Each point is reached from the start by the listed moves, each made 0, 1 or 2 times, or once backwards (-1), plus a little noise. Is the number of moves made odd or even? Then give how often each move was made.
In the rows, zero is written as 128.

Moves:
(1): [132 154 114 143 123 111]
(2): [134 133 123 124 122 136]
(3): [133 119  90 105  97 142]
Start: [132 122 137 140 130 134]
Points:
[140 138  85 130  94 133] -> even (1, 0, 1)
[146 130  48 109  63 146] -> odd (1, 0, 2)
[143 152 117 151 118 126] -> even (1, 1, 0)
[139 158  76 153  95 105] -> even (2, -1, 1)
[156 162  27 119  52 137] -> odd (2, 1, 2)

Moves:
(1): [132 117 109 113 131 134 134 119 120 124 132]
(2): [125 135 125 121 113 132 129 128 121 121 143]
(3): [125 132 133 133 123 121 123 122 127 124 121]
(4): [128 129 107 126 133 127 126 129 124 126 120]
(5): [126 125 125 127 135 121 123 121 149 130 130]
(6): [124 129 134 133 114 136 122 128 136 135 137]
(7): [130 138 111 128 115 116 115 137 131 135 121]
(8): [130 129 138 129 148 120 128 130 121 127 130]
Start: [130 137 130 137 132 125 129 123 128 134 129]
Points:
[129 157  50 123 111  97  89 120 133 132 125] -> even (1, 1, 1, 2, 1, 1, 2, 1)
[134 114 150 123 178 142 148 117 111 131 160] -> even (1, 0, -1, 0, 0, 1, -1, 2)
[140 124  32  76 137 141 150 111  85 102 150] -> even (2, 2, -1, 2, 0, -1, 0, 0)
[134 116 100 119 204 119 137 104 117 117 129] -> odd (1, 0, 0, 2, 1, 0, -1, 2)
[127 141 132 126 114 134 130 117  93 121 150] -> even (1, 1, 1, 0, -1, 1, 0, 1)
[133 146   7  89  98 113 109 116 118 121 139] -> odd (2, 2, 0, 2, 1, 0, 2, 0)

Moves:
(1): [132 113 145 119 118 143 111 118 114 115 121 130 112]
(2): [130 130 112 127 111 118 137 119 117 130 120 102 128]
(3): [120 147 142 115 130 141 118 133 129 136 130 155 123]
(4): [122 124 127 138 111 116 141 126 134 115 129 143 134]
(5): [121 133 143 130 122 128 132 125 129 138 127 128 135]
(6): [112 126 130 142 137  95 147 109 109 106 122 122 165]
(7): [134 113 127 122 124 116 138 125 124 125 113 124 139]
(8): [126 135 129 131 125 141 124 131 131 127 133 113 148]
(9): [137 118 122 136 125 113 136 100 130 127 120 132 132]
(10): [124 133 146 115 125 135 145 118 118 123 130 149 122]
(11): [137 136 129 125 131 132 132 142 137 121 111 122 111]
(12): [113 125 124 119 125 140 131 127 144 137 122 116 110]
Start: [132 120 135 132 140 131 126 133 122 133 136 120 115]
Points:
[130  91 172 103  94 195 145 108 112  68 113 106  80] -> odd (2, 0, -1, 1, -1, 0, 0, 2, 0, 2, 1, 1)
[103 142 220 135 168 143 155  68  80  81 125 135 177] -> odd (1, -1, 0, -1, 1, 2, -1, 2, 1, 2, 1, 0)
[ 83 116 151 137  87 116 126  69 109 129 118 101 200] -> even (1, 1, 2, 1, 1, 1, 1, 2, 1, -1, -1, 1)
[110 190 189  88 172 170 160 142 168 147 121 236  30] -> even (-1, -1, 2, 0, 0, 0, -1, -1, 1, 2, 2, 1)
[111 101 163 145 145 109 159  73 103 105 144 137 219] -> even (0, -1, 0, 0, 0, 1, 1, 2, 1, 1, -1, 0)
[144 137 122 137 133 127 139 140 129 140 186 196  91] -> odd (-1, 0, 0, 1, -1, -1, -1, -1, 0, 1, -1, -1)
[115  83  61 159  71  71 215  76 138  77  74   7 166] -> even (0, 2, -1, 2, -1, 1, 1, 2, 1, 0, 1, 2)
[119 128 145 137 118  87 154 124 107 131  80  63 191] -> even (0, 1, 1, 0, 2, 1, 2, 1, 0, -1, 1, 0)
